Each row of a before or after table is a point. One or more steps were done to the points. Then noise was added and the rows were shuffled. The steps act on columns, c1 being the first. What was done? A step turns or swaps two columns, mirrors them in a line or flattens them onto one, adds a multiple of one to another, or multiplies or shifts one. Angles are multiples of 10 degrees, from the lower column toward the higher: turns from -170 to 170, lines from 10 to 170 but not 90. Use the fewest steps. Two steps may share a column if one is a turn and the other turns, adds or multiplies; they go together, in the order done. Otherwise the lowest column goes first.

Before (9 x 2):
[[-0.15  0.05]
 [ 0.71  0.38]
 [-0.09 -0.13]
 [-0.03  0.39]
 [ 0.43  0.13]
 [ 0.58  0.18]
 [-0.31  0.03]
 [-0.13 -0.14]
 [ 0.34  0.04]]
After (9 x 2):
[[ 0.11 -0.11]
 [-0.08 -0.14]
 [ 0.12 -0.14]
 [-0.08  0.62]
 [-0.25  0.76]
 [-0.39  0.03]
 [-0.04  0.45]
 [-0.08 -0.29]
 [ 0.02  0.34]]
Steps: turn c1 and c2 by 80 degrees

Before (12 x 8):
[[-0.22  0.18  0.24  0.33 -0.53 -0.40 -0.23  0.30]
 [-0.39 -0.27  0.16 -0.22  0.07 -0.49  0.18 -0.01]
 [ 0.50  0.29  0.49  0.25 -0.18 -0.07 -0.48  0.14]
 [ 0.19  0.29  0.09  0.16 -0.35 -0.14  0.01 -0.21]
 [ 0.16 -0.35 -0.05  0.45 -0.02  0.17 -0.39  0.11]
 [-0.27  0.04  0.16 -0.54  0.08  0.10  0.53  0.39]
 [ 0.07 -0.39 -0.06  0.24  0.02  0.19  0.19  0.15]
 [-0.25  0.36 -0.23 -0.05 -0.32  0.00  0.01  0.26]
 [-0.35  0.24 -0.11 -0.13 -0.77  0.34  0.22  0.16]
 [-0.06  0.35 -0.24  0.26 -0.46 -0.23 -0.07 -0.21]
 [-0.33  0.35  0.24 -0.21  0.20  0.17 -0.06 -0.43]
 [ 0.33 -0.40  0.62 -0.53  0.04 -0.13 -0.37  0.28]]
After (12 x 8):
[[-0.23  0.28  0.30 -0.02 -0.02 -0.34  0.28  0.06]
 [-0.48 -0.34 -0.11  0.46  0.10 -0.04  0.07  0.40]
 [-0.49  0.26  0.35  0.28 -0.27 -0.48 -0.22  0.03]
 [-0.15  0.14  0.14 -0.12  0.33 -0.77  0.18 -0.21]
 [-0.33 -0.38 -0.10  0.17  0.20  0.06  0.18 -0.21]
 [ 0.14  0.49 -0.39  0.24 -0.03 -0.18  0.04  0.47]
 [-0.69  0.25 -0.19  0.29 -0.39 -0.54  0.21  0.26]
 [-0.07 -0.17 -0.22 -0.18 -0.55  0.07  0.02 -0.18]
 [ 1.11 -0.16 -0.69 -0.57 -0.10  0.02  0.22  0.40]
 [-0.11  0.30  0.00  0.15 -0.15 -0.36 -0.16 -0.09]
 [ 0.61  0.09 -0.14 -0.51  0.16  0.09  0.47 -0.52]
 [-0.02  0.39 -0.05 -0.20  0.17  0.20 -0.49 -0.04]]
Steps: add -1.5 times c4 to c1; mirror c2 and c3 in the line at 10 degrees; swap c5 and c6; turn c7 and c8 by -80 degrees

Before (10 x 12):
[[ 0.60 -0.35 -0.40 -0.40 -0.43 -0.40 -0.06  0.50  0.38 -0.30  0.03 -0.06]
 [ 0.10  0.50 -0.19  0.51 -0.21  0.48 -0.38  0.15 -0.17 -0.03  0.23 -0.15]
 [-0.09  0.12  0.68  0.08  0.27  0.06  0.13  0.10 -0.52  0.36  0.62  0.27]
 [ 0.10  0.66 -0.22  0.16  0.12  0.37  0.16 -0.17 -0.40  0.29  0.32  0.06]
 [ 0.20  0.24 -0.02  0.13  0.15  0.50 -0.09 -0.18  0.27 -0.09  0.14 -0.21]
 [-0.05 -0.20  0.30 -0.11 -0.17  0.12 -0.18 -0.11 -0.17  0.50  0.19  0.38]
 [ 0.40 -0.31 -0.25  0.07 -0.62 -0.05  0.40  0.38  0.36 -0.09  0.05 -0.40]
 [ 0.32  0.12  0.02  0.07 -0.04 -0.13 -0.13  0.40  0.39  0.32 -0.13  0.36]
 [ 0.56 -0.35 -0.28 -0.26 -0.31  0.22  0.21  0.70  0.13 -0.10 -0.14 -0.04]
 [ 0.24  0.32 -0.32  0.29 -0.05  0.48  0.27 -0.04  0.20 -0.36  0.34  0.49]]
After (10 x 12):
[[-0.34 -0.32 -0.19  0.27  0.00  0.28  0.47  0.05  0.21  0.43  0.34  0.70]
 [-0.26 -0.23  0.05  0.11 -0.24  0.50  0.18  0.06  0.20  0.05  0.12  0.06]
 [ 0.05 -0.12  0.50  0.07 -0.11  0.01  0.17 -0.24 -0.51 -0.55  0.61  0.28]
 [-0.20 -0.61 -0.29  0.17 -0.22  0.26  0.32  0.01 -0.40 -0.18  0.34  0.27]
 [-0.55  0.50 -0.22 -0.40  0.68 -0.32 -0.24 -0.12  0.41  0.42  0.04 -0.21]
 [-0.35 -0.09 -0.09  0.08  0.27 -0.03 -0.19 -0.25  0.38 -0.34 -0.14  0.31]
 [-0.21 -0.50 -0.15  0.54  0.28  0.61 -0.07  0.00 -0.18  0.08  0.24  0.13]
 [-0.32  0.38 -0.18  0.09  0.72 -0.26  0.32  0.08  0.32  0.17  0.01 -0.42]
 [ 0.10  0.21  0.11 -0.12  0.07  0.20 -0.09  0.21 -0.15 -0.56  0.19  0.43]
 [-0.47  0.39 -0.21 -0.28  0.64  0.09  0.29 -0.35  0.12  0.21 -0.12  0.09]]
Steps: turn c1 and c2 by 170 degrees; mirror c3 and c10 in the line at 170 degrees; turn c5 and c8 by -140 degrees; add 0.5 times c6 to c12; turn c6 and c7 by 30 degrees

Before (14 x 24):
[[ 0.04  0.65 -0.24 -0.53  0.44  0.32  0.15  0.03  0.07  0.15 -0.13 -0.15
   0.41  0.12  0.10 -0.23 -0.02  0.48  0.13  0.19  0.05  0.47 -0.14 -0.20]
 [-0.02 -0.28  0.36 -0.07 -0.06 -0.50 -0.28  0.24 -0.07 -0.16 -0.16 -0.23
   0.10  0.22  0.14  0.19 -0.12  0.24 -0.12  0.01 -0.34 -0.27 -0.20 -0.28]
 [-0.01  0.08 -0.47 -0.12  0.00  0.55  0.05 -0.20 -0.39  0.02  0.09 -0.58
  -0.18  0.77  0.48 -0.09 -0.34  0.28  0.03  0.69  0.35 -0.52 -0.14  0.50]
 [ 0.16 -0.46  0.12  0.26  0.14 -0.21  0.10 -0.06  0.06 -0.23 -0.89  0.21
   0.34 -0.09 -0.44 -0.22 -0.12  0.56  0.22  0.09 -0.16  0.03  0.17 -0.07]
 [ 0.04  0.38  0.11 -0.52  0.30  0.19 -0.13  0.03 -0.33 -0.27  0.06 -0.23
   0.19 -0.72 -0.27 -0.09 -0.59  0.11 -0.05 -0.37 -0.29  0.22 -0.02  0.21]
 [ 0.31  0.24 -0.10 -0.28  0.22  0.65  0.19 -0.21  0.35 -0.07  0.14  0.04
  -0.16  0.40  0.54  0.12  0.26  0.18 -0.37  0.13 -0.10  0.63 -0.04  0.38]
 [-0.58  0.78  0.13  0.23  0.36  0.02  0.19 -0.58  0.20  0.90  0.05 -0.01
   0.27  0.24  0.33 -0.10  0.19 -0.33 -0.58  0.05 -0.71 -0.29 -0.22  0.49]
 [ 0.05 -0.25  0.04 -0.21  0.43  0.23  0.36 -0.07 -0.20  0.13  0.10  0.03
   0.42  0.09  0.00  0.15  0.46  0.06 -0.17  0.32  0.03 -0.22 -0.49  0.02]
 [-0.10 -0.56 -0.07  0.06 -0.11  0.12 -0.12  0.43  0.71 -0.42  0.09 -0.33
  -0.67 -0.10  0.47  0.07  0.23  0.24 -0.08  0.17 -0.49  0.28  0.04 -0.17]
 [-0.12  0.28 -0.24 -0.02 -0.20 -0.23 -0.60  0.46  0.58 -0.15 -0.04  0.04
   0.26  0.30 -0.09 -0.15 -0.17  0.31 -0.58 -0.26 -0.37 -0.17 -0.42 -0.07]
 [ 0.06 -0.25  0.08  0.17  0.04  0.09  0.37  0.55 -0.24  0.47  0.38 -0.07
  -0.04 -0.34  0.17  0.00  0.42  0.90 -0.36  0.44  0.33  0.67  0.06  0.06]
 [-0.34  0.05  0.12 -0.16 -0.01  0.12  0.05  0.04 -0.52  0.20 -0.09 -0.25
   0.20 -0.13 -0.06  0.34 -0.35 -0.51 -0.17  0.46  0.16  0.07 -0.02 -0.08]
 [-0.21 -0.47  0.05  0.24 -0.10  0.12  0.23  0.01  0.24  0.31 -0.13 -0.36
   0.33 -0.07  0.29 -0.07 -0.20  0.12 -0.25 -0.06 -0.32 -0.24  0.43 -0.61]
 [-0.43 -0.53  0.06  0.31  0.05 -0.32  0.22 -0.34  0.10 -0.11 -0.57  0.40
  -0.08  0.11  0.41 -0.21  0.12  0.92  0.18  0.01  0.38 -0.27  0.01  0.27]]
After (14 x 24):
[[ 0.04  0.61 -0.25 -0.51  0.46  0.33 -0.13  0.01  0.08 -0.17  0.03  0.10
  -0.43  0.12  0.09 -0.22 -0.01  0.50  0.13  0.18  0.05  0.48 -0.14  0.19]
 [-0.06 -0.33  0.37 -0.07 -0.07 -0.47  0.29  0.21 -0.09  0.11 -0.10 -0.06
  -0.15  0.20  0.12  0.19 -0.10  0.23 -0.13  0.03 -0.36 -0.27 -0.19  0.32]
 [-0.46  0.74  0.12  0.24  0.36  0.04 -0.17 -0.59  0.20 -0.80  0.12  0.14
  -0.24  0.25  0.34 -0.10  0.37 -0.30 -0.60  0.07 -0.73 -0.28 -0.22 -0.63]
 [ 0.36  0.24 -0.11 -0.28  0.23  0.61 -0.19 -0.22  0.33  0.15  0.06  0.03
   0.18  0.41  0.55  0.12  0.12  0.19 -0.39  0.15 -0.14  0.62 -0.04 -0.36]
 [ 0.20 -0.26  0.10  0.16  0.04  0.08 -0.39  0.56 -0.25 -0.44  0.33 -0.05
   0.20 -0.34  0.18 -0.01  0.40  0.91 -0.36  0.43  0.33  0.67  0.05 -0.13]
 [-0.25 -0.54  0.07  0.21 -0.08  0.13 -0.22  0.03  0.22 -0.40 -0.05 -0.10
  -0.32 -0.06  0.28 -0.05 -0.13  0.13 -0.24 -0.06 -0.30 -0.24  0.44  0.52]
 [ 0.00 -0.63 -0.06  0.05 -0.10  0.11  0.09  0.44  0.71  0.37 -0.14 -0.11
   0.64 -0.12  0.46  0.08  0.25  0.24 -0.08  0.18 -0.50  0.25  0.03  0.22]
 [-0.19  0.28 -0.23  0.00 -0.18 -0.21  0.60  0.45  0.60  0.13  0.04  0.05
  -0.25  0.28 -0.11 -0.15 -0.12  0.30 -0.56 -0.26 -0.33 -0.16 -0.42  0.10]
 [-0.45  0.02  0.11 -0.18 -0.01  0.13 -0.07  0.05 -0.51 -0.23 -0.04 -0.01
  -0.24 -0.13 -0.05  0.30 -0.19 -0.51 -0.17  0.46  0.14  0.08 -0.03  0.05]
 [ 0.12 -0.40  0.09  0.27  0.14 -0.21 -0.08 -0.08  0.03  0.21 -0.74 -0.07
  -0.61 -0.08 -0.43 -0.18 -0.20  0.54  0.23  0.12 -0.14  0.03  0.16  0.11]
 [-0.14  0.00 -0.46 -0.11  0.00  0.56 -0.06 -0.20 -0.38  0.08  0.01  0.02
   0.21  0.79  0.48 -0.07 -0.30  0.25  0.02  0.73  0.34 -0.51 -0.15 -0.50]
 [-0.17  0.34  0.10 -0.52  0.29  0.18  0.14  0.04 -0.32  0.28  0.13  0.06
  -0.15 -0.75 -0.27 -0.08 -0.57  0.10 -0.07 -0.37 -0.29  0.21 -0.03 -0.16]
 [ 0.20 -0.25  0.05 -0.22  0.43  0.23 -0.36 -0.07 -0.19 -0.10  0.25 -0.04
  -0.37  0.09  0.00  0.17  0.41  0.07 -0.14  0.32  0.04 -0.22 -0.50 -0.05]
 [-0.37 -0.46  0.04  0.31  0.05 -0.33 -0.21 -0.35  0.14  0.16 -0.55 -0.07
  -0.12  0.13  0.42 -0.21  0.26  0.92  0.15  0.00  0.39 -0.28  0.01 -0.25]]
Steps: turn c1 and c17 by -20 degrees; flatten c2 and c12 onto the line at 10 degrees; multiply c7 by -1; turn c10 and c24 by -170 degrees; mirror c11 and c13 in the line at 10 degrees

Before (8 x 64):
[[-0.40 -0.19  0.14 -0.33 -0.34  0.11  0.00 -0.23  0.01  0.51  0.23  0.16
   0.23 -0.10 -0.15  0.06 -0.22 -0.21  0.23  0.43 -0.08 -0.31 -0.12  0.40
  -0.34  0.23  0.15 -0.24  0.16 -0.54  0.14 -0.26 -0.01 -0.17 -0.18  0.16
  -0.44  0.29  0.35 -0.19 -0.29  0.15 -0.91 -0.05 -0.11  0.27  0.37 -0.14
  -0.03  0.24  0.48  0.19 -0.28 -0.32  0.20 -0.31 -0.24  0.62  0.13  0.41
  -0.03 -0.27 -0.89 -0.03]
 [-0.14  0.09 -0.08 -0.06 -0.04 -0.02  0.27 -0.09 -0.22 -0.16  0.25 -0.22
   0.34  0.23  0.09 -0.26 -0.12  0.29  0.17  0.49  0.36  0.36 -0.13  0.17
   0.48  0.38  0.45 -0.26 -0.03  0.10  0.18 -0.27  0.03 -0.31  0.25 -0.44
   0.09  0.08  0.51  0.23 -0.18  0.15  0.01 -0.12  0.20 -0.12  0.12 -0.09
  -0.50  0.17  0.50  0.23  0.00  0.07 -0.27  0.02 -0.28  0.18 -0.19  0.35
  -0.23  0.76 -0.19 -0.13]
 [-0.35  0.22 -0.24 -0.26  0.33 -0.56  0.19 -0.13 -0.16  0.20  0.19  0.40
   0.18  0.21 -0.06 -0.02 -0.16 -0.26 -0.23  0.28  0.09 -0.32  0.17  0.04
  -0.11  0.31  0.48 -0.40  0.09 -0.49  0.17  1.08  0.65 -0.20 -0.19 -0.12
   0.21  0.23 -0.08 -0.15  0.02  0.03  0.27 -0.18  0.07  0.14 -0.24  0.40
  -0.02  0.14 -0.45  0.24  0.05  0.23 -0.01 -0.15 -0.23  0.05  0.15 -1.18
   0.15  0.42  0.37  0.12]
 [-0.24  0.25 -0.89 -0.20  0.26 -0.24  0.05  0.86  0.07 -0.36 -0.85  0.16
   0.29  0.43 -0.21 -0.09 -0.03 -0.47 -0.22 -0.42  0.40 -0.36  0.04  0.21
  -0.35 -0.72  0.06 -0.50  0.16  0.00 -0.15 -0.51 -0.24 -0.07 -0.07 -0.05
   0.03 -0.08 -0.03  0.06  0.23 -0.11 -0.15 -0.09  0.40 -0.09 -0.09  0.37
  -0.10  0.25 -0.37 -0.21  0.22 -0.04  0.10  0.04 -0.30 -0.27  0.20  0.34
   0.31 -0.47  0.46  0.03]
 [ 0.50 -0.22  0.09  0.43  0.04 -0.08  0.33  0.19 -0.20 -0.17  0.29 -0.10
  -0.31  0.03  0.24  0.23  0.19 -0.09 -0.37  0.39  0.14 -0.27  0.41 -0.13
   0.19 -0.17  0.46  1.05  0.28  0.32  0.12 -0.32 -0.07  0.00 -0.36 -0.01
   0.16 -0.22  0.35 -0.30  0.26 -0.08  0.20 -0.17 -0.39 -0.10 -0.08 -0.02
   0.20  0.15 -0.08 -0.16  0.20  0.20 -0.18 -0.31 -0.36 -0.34 -0.06 -0.47
   0.05 -0.59  0.48 -0.35]
 [ 0.11  0.04  0.03  0.70 -0.16 -0.39  0.26 -0.14  0.12 -0.26  0.26  0.67
   0.09  0.09 -0.09 -0.29  0.14 -0.34 -0.14  0.23 -0.05  1.51  0.22  0.16
  -0.29  0.19  0.40 -0.37  0.16  0.22  0.02 -0.33 -0.19 -0.33  0.32  0.17
   0.12 -0.54  0.31  0.08  0.20 -0.28  0.31 -0.07 -0.02 -0.03 -0.05 -0.25
   0.18  0.26 -0.04  0.11  0.25  0.12 -0.24 -0.01 -0.07 -0.31 -0.13  0.14
  -0.13 -0.50  0.44  0.05]
 [-0.44 -0.07 -0.29 -0.25 -0.09  0.04 -0.02 -0.09 -0.12 -0.35 -0.41  0.18
  -0.09  0.23  0.23 -0.36  0.57 -0.44  0.10 -0.92  0.28 -0.15 -0.08 -0.03
   0.05  0.13 -1.60 -0.18  0.13 -0.44  0.19  0.17 -0.18 -0.32 -0.04  0.16
  -0.33 -0.22 -0.27 -0.15  0.23  0.09  0.31 -0.13 -0.36 -0.07 -0.10  0.03
   0.21  0.25 -0.07  0.26 -0.11  0.19  0.01 -0.07  0.15  0.09  0.12  0.06
   0.00 -0.50  0.18 -0.04]
 [-0.06 -0.24  0.10 -0.26  0.36  0.01 -0.01 -0.33 -0.07  0.24  0.25 -0.14
  -0.20  0.09  0.07  0.25  0.01 -0.45  0.64  0.56 -0.04 -0.22 -0.40 -0.05
  -0.08  0.39  0.35 -0.46  0.33 -0.15 -0.56 -0.36 -0.17 -0.33 -0.23 -0.06
   0.06 -0.10 -0.28  0.44  0.04  0.06 -0.17  0.28 -0.10  0.37 -0.16 -0.19
  -0.10 -0.02 -0.16 -0.27  0.07 -1.15 -0.16 -0.18 -0.25 -0.36  0.23  0.33
   0.04 -0.45 -0.18  0.06]]
After (8 x 64):
[[-0.36  0.22 -0.20 -0.24  0.35 -0.08  0.21 -0.12 -0.16  0.20  0.23  0.47
   0.17  0.15 -0.08 -0.08 -0.16 -0.26 -0.08  0.08 -0.15 -0.29  0.15 -0.17
  -0.12  0.33  0.45 -0.39  0.14 -0.47  0.14  1.10  0.68 -0.26 -0.21 -0.07
   0.19  0.20 -0.04 -0.13  0.02  0.03  0.22 -0.17  0.04  0.10 -0.21  0.45
  -0.06  0.12 -0.46  0.19  0.04  0.24 -0.03 -0.16  0.21  0.06  0.15 -1.13
   0.14  0.41  0.47  0.11]
 [-0.40 -0.19  0.12 -0.33 -0.36  0.57  0.02 -0.25  0.02  0.50  0.20  0.14
   0.24 -0.10 -0.17  0.11 -0.19 -0.23  0.44  0.71 -0.03 -0.32 -0.16 -0.12
  -0.35  0.22  0.16 -0.31  0.15 -0.57  0.18 -0.21  0.03 -0.19 -0.21  0.24
  -0.42  0.33  0.38 -0.21 -0.25  0.11 -0.94 -0.01 -0.11  0.26  0.37 -0.15
  -0.02  0.26  0.48  0.19 -0.30 -0.38  0.19 -0.27  0.27  0.57  0.15  0.39
   0.00 -0.31 -0.69 -0.04]
 [-0.15  0.08 -0.09 -0.09 -0.03  0.47  0.25 -0.03 -0.18 -0.16  0.29 -0.21
   0.36  0.25  0.06 -0.47 -0.07  0.31  0.25  0.48 -0.13  0.34 -0.13 -0.02
   0.50  0.34  0.41 -0.29  0.00  0.11  0.19 -0.22  0.01 -0.33  0.17 -0.49
   0.10  0.05  0.48  0.24 -0.19  0.17  0.02 -0.16  0.24 -0.16  0.11 -0.06
  -0.52  0.14  0.59  0.24  0.06  0.08 -0.28  0.02  0.22  0.23 -0.24  0.36
  -0.19  0.81 -0.01 -0.14]
 [ 0.08  0.08  0.02  0.66 -0.13  0.16  0.24 -0.18  0.17 -0.27  0.29  0.71
   0.09  0.13 -0.09 -0.19  0.13 -0.35  0.00  0.11  0.21  1.54  0.20 -0.18
  -0.30  0.18  0.37 -0.34  0.16  0.19 -0.05 -0.24 -0.17 -0.34  0.33  0.14
   0.11 -0.56  0.33  0.07  0.23 -0.31  0.26 -0.06  0.02  0.01 -0.08 -0.21
   0.20  0.25 -0.02  0.12  0.25  0.12 -0.25  0.07  0.17 -0.34 -0.14  0.17
  -0.13 -0.56  0.47  0.05]
 [-0.08 -0.20  0.09 -0.29  0.35  0.47 -0.01 -0.34 -0.05  0.20  0.22 -0.13
  -0.18  0.13  0.11  0.18 -0.03 -0.50  0.45  0.63 -0.21 -0.18 -0.40  0.46
  -0.02  0.40  0.32 -0.45  0.36 -0.14 -0.54 -0.34 -0.19 -0.37 -0.22 -0.07
   0.02 -0.08 -0.34  0.47  0.08  0.07 -0.15  0.31 -0.13  0.37 -0.19 -0.19
  -0.17 -0.03 -0.18 -0.26  0.04 -1.17 -0.10 -0.15  0.15 -0.34  0.24  0.37
   0.06 -0.44 -0.01  0.07]
 [ 0.50 -0.22  0.03  0.42  0.07  0.38  0.32  0.17 -0.27 -0.18  0.26 -0.05
  -0.31  0.01  0.23  0.14  0.21 -0.10 -0.30  0.19 -0.34 -0.22  0.38 -0.17
   0.18 -0.17  0.52  1.07  0.27  0.35  0.11 -0.37 -0.07  0.06 -0.40  0.01
   0.21 -0.28  0.35 -0.34  0.25 -0.11  0.16 -0.11 -0.37 -0.15 -0.10 -0.07
   0.23  0.13 -0.07 -0.18  0.21  0.21 -0.17 -0.35  0.23 -0.29 -0.06 -0.47
   0.06 -0.59  0.53 -0.31]
 [-0.48 -0.04 -0.29 -0.28 -0.15  0.52 -0.02 -0.08 -0.13 -0.39 -0.39  0.17
  -0.10  0.22  0.29 -0.44  0.61 -0.46  0.03 -0.92  0.09 -0.13 -0.12  0.13
   0.09  0.12 -1.62 -0.20  0.13 -0.42  0.17  0.20 -0.20 -0.34 -0.07  0.20
  -0.29 -0.30 -0.32 -0.10  0.18  0.07  0.37 -0.11 -0.34 -0.09 -0.09  0.09
   0.19  0.20 -0.08  0.25 -0.10  0.15  0.04 -0.03 -0.11  0.10  0.12  0.00
   0.02 -0.49 -0.15  0.01]
 [-0.23  0.21 -0.88 -0.21  0.32  0.19  0.08  0.83  0.03 -0.38 -0.87  0.11
   0.34  0.45 -0.25 -0.32  0.03 -0.39 -0.05 -0.57 -0.31 -0.33  0.02 -0.36
  -0.33 -0.66  0.05 -0.50  0.11  0.05 -0.17 -0.48 -0.24 -0.08 -0.05 -0.09
   0.02 -0.08 -0.07  0.05  0.27 -0.13 -0.11 -0.07  0.41 -0.10 -0.08  0.40
  -0.10  0.23 -0.36 -0.19  0.19 -0.08  0.08  0.00  0.18 -0.25  0.24  0.34
   0.26 -0.47  0.24  0.01]]
Steps: shift c6 by 0.50; turn c16 and c21 by 40 degrees; turn c21 and c57 by -160 degrees; mirror c19 and c24 in the line at 20 degrees; turn c20 and c63 by 20 degrees
